Every row gives one point. Examples show where two turns around zero, p and q, send a point. Write where each new point lands after one turn and then the other. Backwards means that the second turn is done in reverse. Each puzzle has new turns, and all numbers are rounded.
In the rows, zero is written as 128.

Turn p:
[ 80 135 129] => [121 100  89]
[ 94 156 161] => [104  79 120]
[172 127  96] => [125 179 147]
[107 137 146] => [121 101 121]
[187  85 109] => [168 181 164]
Turn q:
[101 102 126] => [143 106 155]
[ 73 164 149] => [122 168 184]
[196 109 129] => [141 115  60]
[142 136 108] => [107 122 114]
Where do these land?
p, then q backwards: [93 94 97] => [176 116 157]
p, then q: [159 118 110] => [119 163 121]
p, then q: [ 95 137 185] => [173  79 130]
p, then q backwards: [165 164 120] => [100 170 115]

Turn p:
[124 126 136] => [136 124 130]
[ 86  78 108] => [149 113  65]
[124 100  67] => [ 98 144  70]
[169 155 123] => [102 155 160]
[135 183 160] => [118 108 188]
[129 126 173] => [164 123 154]
Turn q:
[160 138  87] => [149 155 168]
[163 104 100] => [149 119 173]
[ 65 132 166] => [115 113  57]
[124 138 158] => [100 125 114]
Where do these land?
q, then p backwards: [ 84 161 101] => [144  70 119]
p, then q: [172 132  82] => [133 170  80]
p, then q: [147  93 142] => [114 159 153]
p, then q: [113  87 151] => [130 138 176]
q, then p: [125 167 164] => [106  82 112]

Turn p:
[117  82  78 157] => [176 104  76 124]
[133 106 171 113] => [117  97 165 115]
[155 104  76 140] => [164 138  87  95]
[110 175 152  95] => [ 72 147 146 149]
[126 173 163 135] => [110 155 166 156]
Turn q:
[122 106 132 101] => [113 123 103 109]
[142 157 125  88] => [ 94 167 126 131]
[133 107  89  98] => [115 133  79 145]
[188 162 188 195] => [199 169 202 103]
[ 98 129 113 156] => [133  93 140 151]
[ 86 106 121 130] => [115  83 117 129]
Where do these land?
p, then q backwards: [ 70 172 146 133] => [110 173  71 121]
p, then q: [135 167 118 115] => [104 125 157 148]
p, then q: [118 166 146 139] => [137 118 171 129]
p, then q: [134 104 117 157] => [150 156 110 127]
p, then q: [197 127 171 122] => [ 89 161 145  67]
p, then q backwards: [128  92 132  95] => [ 93 103 149 119]
q, then p: [113  68  67 135] => [189 126  72 101]

Turn p:
[ 90 115 186  94 116 122] => [ 94  97 158 148 169 164]
[140 137 120 149 160 152] => [125 139 112  89 128 107]
[119 114 100  99 146 163] => [166 103 113 104 152 126]
[154 160 102 162  98 133] => [141 169 113 121  81 140]
[ 99 101 163 184  77  58] => [ 56 113 128 201  77 139]
[174 123 119 125 124 130] => [146 164 112 139 137 116]
[121 147 107  84 176 137] => [165 112 160  92 153 104]
Turn q:
[170 120 185 122 124 160] => [126 173 108 137 182 154]
[121 100  94 104 146  59] => [195 116 137 127  83  97]
[119 115 125 170 148 113] => [128 110 137 173 122 115]
[122  92 101 119 141 129] => [148 125 120 139  91 146]
[135 140 166 112 153 168] => [119 125  89 123 170 154]
[ 99 133 160 157 104 138] => [106 114 166 139 158 144]
[130 196  65 112  80 129] => [ 75 134 140  58  88  86]
Where do these land?
p, then q: [133 134 110 134  94 107] => [ 96 150 148 134 133 124]
q, then p: [ 31 123 164 131 126 131] => [ 95 106  72 131 205 120]
q, then p: [132 102 108  84 164 127] => [178 156  99 141 122 133]
p, then q backwards: [139  96 191 147 117 105] => [147 145 141 186 127 172]
q, then p backwards: [177  96 105 158 144 198] => [160 107 160 182  61 124]
q, then p backwards: [175 156 126 107 140 109] => [171 117 110 145 161 145]
p, then q: [120 139 119 134 162 108] => [161 131 150 120 141 121]
p, then q: [117 106 109 120  81 127] => [ 94 154 129 157 108 140]
p, then q: [129 202 120 138 125 139] => [119 149 127  69 167 143]

Turn p:
[ 95 194 189 193 167  97] => [193  54 171 110 192 130]
[116 119 127  76  76 106] => [141 149 106 178  89 159]
[161 149 112 124  91 130] => [104 142 116 133 138 174]
[140 118  94  99 145 167] => [103 178 139 110 113 114]
[109 106 164 145 129 150] => [122  90 152 128 104 110]
[155  80 120 128 188 135] => [118 137 104  73 112  76]
[119 130  90 132  99 112] => [114 145 109 165 149 133]
Turn q:
[ 73 158 166 111 116 140] => [101 177 106  85 138 147]
[106 141  85 169  98  69] => [132  76 141 104  92 190]
[144 119 124 148 131  68] => [104  82 155 128  98 132]
[126 103 128 122 168 162] => [122 142 114 171 160 117]
[189 157  73 106 133  96] => [166  53 146 106 143  95]
[136 119 168 141 137 188] => [132 179  93 159 121 100]
[122  99 152  99 114 173] => [140 188 140 143 144 114]
Where do these land?
p, then q backwards: [142 140 161 102 181 137] => [141 158 124 108  69 121]
p, then q backwards: [ 78  55  87 162  66 160] => [160  73 184 161 210 108]
p, then q: [ 80  93 130 164  87 109] => [113 109 136 176  85 173]
q, then p: [115 148 104 109 140 110] => [134 143 130 112 102 100]
p, then q backwards: [163 121 122 129 143 102] => [115 170 128 131 131 143]
p, then q: [166 165 161  82 134 127] => [176 162 121 113 146  83]
p, then q backwards: [152 173 131 146 145 152] => [ 96 134 113  86 114 105]
